Each row is a point. The points of each table are mixes of a few directions, plus a little noise. How many directions does each table use, and how many do they share? Where both have some left over, give the other angles between the two spaces (their principal angles), to ten degrees, smallest first.

First (5 x 2):
0, 0
44, -27
-59, 37
-1, 0
15, -10
Second (7 x 2):
9, -16
-9, 16
-23, 42
33, -60
5, -8
-25, 46
10, -21
Directions: first 1, second 1, shared 0; angles 30

First (5 x 3):
52, -31, -18
-23, 13, 8
-23, 13, 8
38, -22, -13
-45, 26, 15
Second (7 x 3):
34, -16, -11
19, 0, -4
60, 17, -9
-33, 18, 11
0, -54, -10
-37, 7, 10
-42, 27, 14
Directions: first 1, second 2, shared 1

First (8 x 4):
5, -2, 5, 3
0, 1, 0, -1
60, -28, 48, 32
-6, 3, -6, -3
-22, 10, -17, -12
53, -25, 42, 29
-53, 25, -43, -30
-36, 17, -30, -21
Second (6 x 4):
1, -8, 31, 7
-14, 2, 13, 11
-9, 8, -41, -59
6, -6, -7, -53
29, 3, -32, 40
-14, 0, 34, 54
Directions: first 1, second 3, shared 1

First (8 x 6):
18, 4, -8, 14, 0, 1
60, 15, -27, 48, 0, 3
-28, -7, 13, -22, 0, -1
-9, -2, 4, -8, 0, -1
-43, -11, 19, -34, 0, -2
-17, -4, 8, -14, 0, -1
-40, -10, 18, -31, 0, -2
59, 14, -26, 47, 0, 2
Second (7 x 6):
17, 15, 2, 14, -8, 11
-43, -39, -4, -37, 20, -28
15, 14, 2, 14, -7, 10
2, 2, 0, 3, -1, 1
23, 21, 2, 19, -11, 16
34, 30, 3, 27, -16, 22
-48, -42, -3, -40, 22, -30
Directions: first 1, second 1, shared 0; angles 40

First (9 x 8):
-2, 12, -28, -16, -4, -22, 32, -1
8, -20, 32, 52, -25, -4, -14, 8
16, -17, 17, 22, -13, 16, -23, 24
-8, 18, -60, -38, -5, -24, 43, -16
8, 3, 0, -13, 7, 8, -3, 19
-6, -14, -24, -13, -3, 33, -32, -26
-20, 17, 19, -41, 52, 28, -24, -24
18, -27, 30, 57, -34, 3, -22, 24
-15, 29, 15, -10, 24, -38, 41, -8
Second (10 x 8):
11, 47, -53, -47, 4, -21, 46, 25
18, -30, 18, 20, 20, 17, -6, -21
-13, 46, -29, -25, -20, -19, 12, 25
-50, -55, 27, -21, -26, -24, -11, 19
16, -21, -19, -26, 22, -7, 34, 0
7, 30, 6, 30, -7, 15, -24, -10
20, -11, 17, 31, 15, 21, -16, -22
5, -12, 24, 29, 4, 17, -22, -16
32, 32, -20, 9, 18, 14, 10, -10
-42, -29, 30, 1, -28, -11, -24, 10
Directions: first 4, second 3, shared 1; angles 80, 90

First (7 x 8):
-42, -11, -15, 6, 14, -11, -17, 6
-28, -31, -4, -1, 17, -60, 11, 12
-2, 14, -5, 4, -4, 33, -15, -5
13, 19, 1, 1, -9, 39, -10, -7
30, -15, 18, -9, -3, -43, 34, 3
25, 20, 6, -1, -12, 35, -2, -8
4, 4, 1, 0, -2, 7, -1, -1
Second (9 x 8):
-22, 11, -11, -16, 22, -12, -20, 21
-25, -9, -10, 14, 1, 8, -11, -5
16, -40, 16, 8, -11, -53, 44, -8
41, 31, 14, -29, 4, 5, 3, 13
5, 6, -1, -2, -1, 6, -2, 0
-8, -20, -2, 33, -25, 31, 4, -30
-20, -1, -8, -4, 14, -13, -12, 11
-5, 18, -5, -23, 21, -13, -14, 21
19, 4, 5, 18, -24, 41, 5, -23
Directions: first 2, second 3, shared 2

First (10 x 9):
-34, -17, 21, 5, -14, 0, -15, -15, 8
-11, -3, -8, -12, -16, 13, -3, -12, 17
60, 34, -25, -3, 31, -2, 21, 26, -19
16, 0, -12, 4, 13, -14, 15, 18, -15
-6, -2, 21, 13, 7, -9, -8, 1, -10
2, 13, 6, -7, -6, 18, -11, -15, 13
11, 13, -11, -12, -4, 16, 0, -7, 12
-2, 0, 13, 9, 6, -5, -5, 1, -7
-19, -13, -6, -7, -16, 4, -1, -8, 13
-17, -24, 1, 10, 0, -21, 7, 10, -10
Second (10 x 9):
6, -1, 23, 2, 8, 6, -7, -17, 17
9, 5, 12, -6, -5, -11, 25, -14, 2
2, -9, -19, 23, -9, -1, 14, 3, 2
-5, 17, -17, 16, 20, 4, 9, 28, -18
-5, -11, 20, -24, 14, 11, -15, -18, -3
0, 1, -28, 33, 0, 1, 14, 19, -4
6, -6, -12, 3, -13, -12, 33, -6, -8
0, -4, 16, -34, -24, -12, -12, -13, 5
-11, 15, -13, 4, -4, 3, -34, 35, 2
-4, -9, 21, -16, 12, 12, -22, -16, 4
Directions: first 3, second 5, shared 0; angles 30, 40, 80

First (8 x 11):
5, -10, -8, 15, 20, 25, 15, -12, 15, -3, 9
15, -3, -2, 15, 16, 2, 4, 9, -1, -4, 4
16, -16, -14, 30, 37, 35, 24, -9, 19, -6, 14
-24, 21, 17, -41, -50, -45, -31, 10, -24, 9, -19
12, -5, -5, 15, 17, 8, 8, 4, 4, -3, 5
1, 8, 6, -8, -10, -20, -11, 13, -12, 2, -6
-46, 11, 12, -49, -53, -11, -18, -25, -1, 10, -16
20, -5, -6, 23, 25, 8, 10, 9, 2, -6, 8
Second (11 x 11):
14, 6, -24, 14, 7, 15, -29, 16, 23, 3, 6
-17, 5, -1, -26, -29, 15, -2, -4, 32, -17, -16
-14, -8, 19, -13, 0, -7, 20, -26, -60, 3, -26
-8, -32, -27, 40, 35, -24, 27, 5, -41, -5, -15
6, 5, -17, 7, -4, 8, -16, 16, 43, -4, 12
-16, -9, 25, -10, -10, -23, 38, -9, 3, -8, 8
7, 14, 1, -10, -8, 14, -21, 0, 8, 5, 1
9, 0, -31, 16, 18, 19, -28, 5, -25, 5, -21
14, 17, 16, -9, -7, 4, -14, 4, 20, 9, 21
3, 22, 45, -37, -26, 2, 2, -16, 5, 9, 16
1, -17, -7, 27, 20, -24, 22, 8, -9, 0, 12
Directions: first 2, second 4, shared 0; angles 30, 70

First (8 x 12):
-2, -1, -2, -10, 10, 6, -1, -3, 5, 1, 9, 0
2, 1, 1, 12, -11, -8, 1, 5, -7, -2, -12, 1
-1, 0, -2, -4, 4, 3, -1, -1, 2, 1, 4, 0
0, 2, 2, 4, -3, -2, 0, 2, -2, -1, -2, 0
5, 4, 7, 39, -34, -21, 7, 13, -23, -4, -34, 1
-5, -4, -5, -33, 29, 19, -5, -10, 20, 3, 30, -1
8, 6, 9, 47, -43, -28, 10, 16, -30, -6, -44, 1
-8, -6, -11, -56, 50, 33, -11, -19, 34, 7, 51, -1
Second (11 x 12):
-6, 14, -5, 3, 10, 0, 14, 9, 12, 15, 21, -7
-29, -33, -18, 35, -4, -1, 4, 22, -8, -6, 1, 29
13, -20, -23, -21, 10, 23, -19, -22, 2, 0, 5, 13
-12, -28, -12, -43, 13, 10, -6, -13, 25, -21, 7, 12
4, -6, -9, -26, 8, 21, -13, 1, -6, -4, 7, 6
14, -3, -16, -1, -15, 7, -8, 3, -17, 2, -13, 8
16, 49, -2, -17, -10, -6, 20, 24, 2, 25, 4, -24
34, 21, 23, -17, -1, 10, -22, -24, -24, 0, -14, -21
-12, 6, 14, 12, -16, -24, 17, 13, 5, -8, -15, -7
8, -7, 26, 18, 7, -22, 0, -44, 23, -7, -9, -14
-27, 2, 21, 60, -2, -17, 15, 31, -17, 4, 5, 2
Directions: first 1, second 6, shared 1
